Each row is a point. A path goes straight from each point to the next, and from the last back to the first. The post is the endless flat space through its rows: a point in 2 columns, a line in 3, a plane in 4, and so on, so that a path can go around it. Count how often the path circles the post. Going back the other way cancels.

Post:
[[  7  -8 -34]
 [-30 -32  29]]
Path (18 x 3):
[[-49 -26  35]
 [  5  26  -8]
 [ 58   3 -32]
 [-21 -47  22]
 [-21 -25 -44]
 [-15   1 -22]
 [-11  26 -49]
 [ 13  -1 -79]
 [-29 -53  14]
 [ 31 -27 -35]
 [ 60  39 -70]
 [-14   1  -5]
 [-43 -32 -26]
 [  7 -28 -32]
 [ 63 -18 -39]
 [ 12   3  32]
 [-24  -3  -3]
 [-48 -33 -10]]
Times around: 1

Post (10 x 11):
[[ 26   1  -4   8 -55  -8 -15  27 -17 -40  20]
 [-34 -25  10 -10 -28  -4  42  54   0 -24  16]
 [ 27 -37 -53   1 -64   5  37  11   6 -17  17]
 [ 30   7 -28 -50  23 -32 -26 -11  21  28 -42]
 [ 17  73  13 -46   0   1  28 -70 -44   0  27]
 [-12 -32   3  28 -62 -36  -8  17  32 -24 -27]
 [ 27 -28  -9  15  34 -49  -7  20  52  -3 -61]
 [-10  34  10 -53  27  -7  24 -44 -67 -11 -19]
 [ 13  40  61 -34   7  14  10 -66 -63  25  12]
 [  9 -25   7   5 -34  -2  -3  10  37 -44 -19]]
Path (24 x 11):
[[ -2   0  32 -15  34   6  14  -2 -10 -17 -27]
 [ 32   3  31  17   8  13   0  -8 -34 -24  26]
 [ 34 -29  11  30   5 -46 -37  -8  59  -6 -19]
 [ 49  10  15 -15 -13 -50 -25  19  14 -24   9]
 [-39  28  18 -84 -14 -40 -23  23 -52 -18 -58]
 [ 14 -39  -8  15 -52   3  -7   8  13 -33 -42]
 [-15  -8 -22  -3  29  -7   0  39 -26  -7 -35]
 [  2   4 -36   6 -25 -13  36  53 -31 -25   8]
 [ 62 -11  -8  -1 -30  23 -31 -36  33  12  -1]
 [  2  -6  20  -9 -18   1 -14 -43  12  -6  -7]
 [ 22   3  30 -77  -1  10  29 -48 -43  21  43]
 [ 36 -30  10  31 -79 -53  10  46  10   9  12]
 [  3  25 -18 -35 -71 -31 -12   3 -23 -12 -48]
 [ 27 -11  21  64 -28  -2  24  71   5  22  28]
 [-23  35 -10 -29  10 -18  10 -16  11 -13   0]
 [  1 -67   7 -14 -27  41  48  18 -11 -37  23]
 [ 72 -46  27   8 -27   7  -1 -11 -11  28  -3]
 [-22 -24  -6 -29 -89  22  61   3 -43  18  31]
 [ -8  31 -16 -47 -71   6  -4   3  -2   2  -4]
 [ 16  -9 -14  -6  -5  16  31 -38 -18 -22 -10]
 [ 51 -46 -29 -28 -47  25  -4 -95 -21  57  -6]
 [-15 -40  21  -2 -83 -37 -23  17  39  -4  25]
 [ 27  11 -51 -37 -26 -21  35  15   8 -49 -10]
 [ 45  44   3 -68  14  26 -19  -7 -13   5 -46]]
Times around: 4

Post, 17 rows:
[[ 14 -17 -17 -19 -29   7  -9 -16   9   1  -5  -5  14  12 -18   0 -19   7]
 [ -7 -15  22   1 -27 -17  26  17  -3   0 -17 -18  20  32   3 -12 -19   8]
 [ -8   9  11 -20  -1  23 -23  19 -26   0  56   0  43 -24  23 -17  18 -14]
 [-19 -37  17  -4   2 -18  23 -24  -1  16 -25 -42 -12  14 -23  32  -1   9]
 [ 18   9   6  -9 -20 -18  28   4   3  -2 -20 -35 -22 -10  -5   2 -10 -10]
 [-58  -2  33  -9 -17 -24 -25   5   5  -7   0  13 -27  12   4 -66  25  -8]
 [-14 -11  11 -19 -30   1  17 -11   6 -22 -29 -14  33   0 -33  23  -1  -8]
 [-14  10   9 -14 -12  18  -8  38   5   3  57  21  21  -8   6  28 -21  -5]
 [ -1   5   9  20  -8  40  -6  22  21 -11  67  14   4  -3  15 -12  21   6]
 [-30  34  13  13  39 -11 -21   9  -4  -6  26   9   9   2  -5 -54  13 -14]
 [-35   5 -14  12  11  -4 -37  26 -10 -23   0   3  -5  12  19 -24  34 -25]
 [-32   9  -2 -29  -8   3  31   4   7  10 -27 -13  -8  15   4  -8  -1  20]
 [  7 -26  27  -8   1  -5  11 -23   7  -5 -40  12   3  -1  11  21   0  15]
 [  4  12  17 -13 -37   0  14 -31 -28  -7 -19   0 -11  21   9  12 -11  -9]
 [-55  16   1  26  -1  16 -24  14   3   9  -5   6  -4 -18  11 -62  -3  -6]
 [ -2   3  15 -10 -11  -3  18 -21  27  34 -27 -29   2  12   8  17  13 -22]
 [ -7  11   9  -9 -15  16 -18  40 -21  25  32  24  20  -8 -18 -15  24  11]]
Path, 31 rows:
[[-47 -13  30 -25 -11   5  -7   8  40  55 -46  -1   0  21 -20   7  -1   0]
 [-20 -60   9 -42 -32 -33   0  68  13   0 -16 -17  -2  54 -31 -62  48  17]
 [-17 -33  30  21 -24   4 -14 -32  30  -9  -9 -19   8 -19  37   0   5 -49]
 [-22  -1  -2 -10 -40  31   5  28  29   7  18  29  32  -9 -31  -6   7  27]
 [-33 -26  11 -15  19  -4  -9   0  21  20 -15  11   0  -2 -39  -3  41  56]
 [-55  13   0   4  -1  27  -3   0  19  -3 -11 -62  21  -3 -34 -28   6 -14]
 [-21   5  20 -23 -35  17  -6   6 -40  37 -63   2  33  -1 -32 -25  12 -12]
 [ -4 -28  44 -17   0 -20  34  26 -34  11  15  17   0  16 -35  -5  -6  24]
 [-17   4 -19  25   0   9  11  14  35  -7  10  22  20  17  10  -4  32   0]
 [-30  -3  18 -11   8 -12 -11 -18   1 -26 -37  21  16 -29   6   2   3  16]
 [-11  -4 -12  -7  -3  -2 -22  -7  33   0 -12   9 -37  -8 -32 -12  -2  23]
 [ -7  42  16 -32  -3  14  21  -9 -28 -43  -9 -49  14 -31 -30 -19  30 -32]
 [-34  11  12 -27  -8  15  14  -5   1  53 -18  -3  23  11  11 -10  -7  -6]
 [ -6  18  23  -8 -39 -15  10  -6 -34  73 -15  19  -9  22 -28 -44  19  -1]
 [-27  31  35 -14 -95  24   5 -46 -21  -6  28  43  -7  24  40  33   7 -28]
 [-15 -16  44 -39 -48  -5 -24   1 -91 -33  19  22  45  25   6   4  55  22]
 [ -1   0  37  30  -3  32   3  -3  37 -18  15 -26 -33 -24  25  76  15 -18]
 [-16  37  -1   6  20  30   6  41 -18   9  43 -25  18  17  34 -31  20 -25]
 [ 13  -3 -17   8   2  -1   1  16 -39  -9 -39  23 -22 -10 -21  11  42 -14]
 [-15  18  -7 -38  17   8  -7  11 -58  15  -5  22  66 -31 -20 -58 -13  37]
 [-46 -25   0 -10 -33  -7 -16 -20  -1 -71  -8  22 -31 -19   1 -38  -7  42]
 [-20  25 -18 -12 -54   7 -11  30 -14  25 -43 -26  12 -40 -51 -41 -46  17]
 [-14  24  21 -32 -15  -3   4  11 -30 -23 -27   4  -1  12   7  13  27 -14]
 [-31   5  19  12   1   2  11  32  -7 -34  49  -7  -2  22  10  -5 -12 -24]
 [-14 -17 -22  23 -46  14 -34  44 -20 -25 -10  24  28  21  33 -20  -8 -30]
 [ 27  -6  12 -15 -20  -9  16   3  -4 -14 -13  11   3 -27 -19  12  10  20]
 [-41  24  10 -29 -16  -9 -12  -1   0  -9 -42  19  52  19 -18   6   6 -20]
 [  7  19  17 -26  31   3 -19 -10 -44 -43  50  -4  34 -12 -35  47  30 -18]
 [-60 -35   0   0 -16   7 -30   8  55  -4 -16  21   5  12 -18 -10  28  37]
 [ -4 -10 -28  -6  -6  28 -16 -29   7 -70  51  -9  18  -8 -28  18  34   4]
 [-41  46  14  -4 -42  25 -15  15  47 -11  13 -34   3 -35  13 -37  18 -39]]
Times around: 5
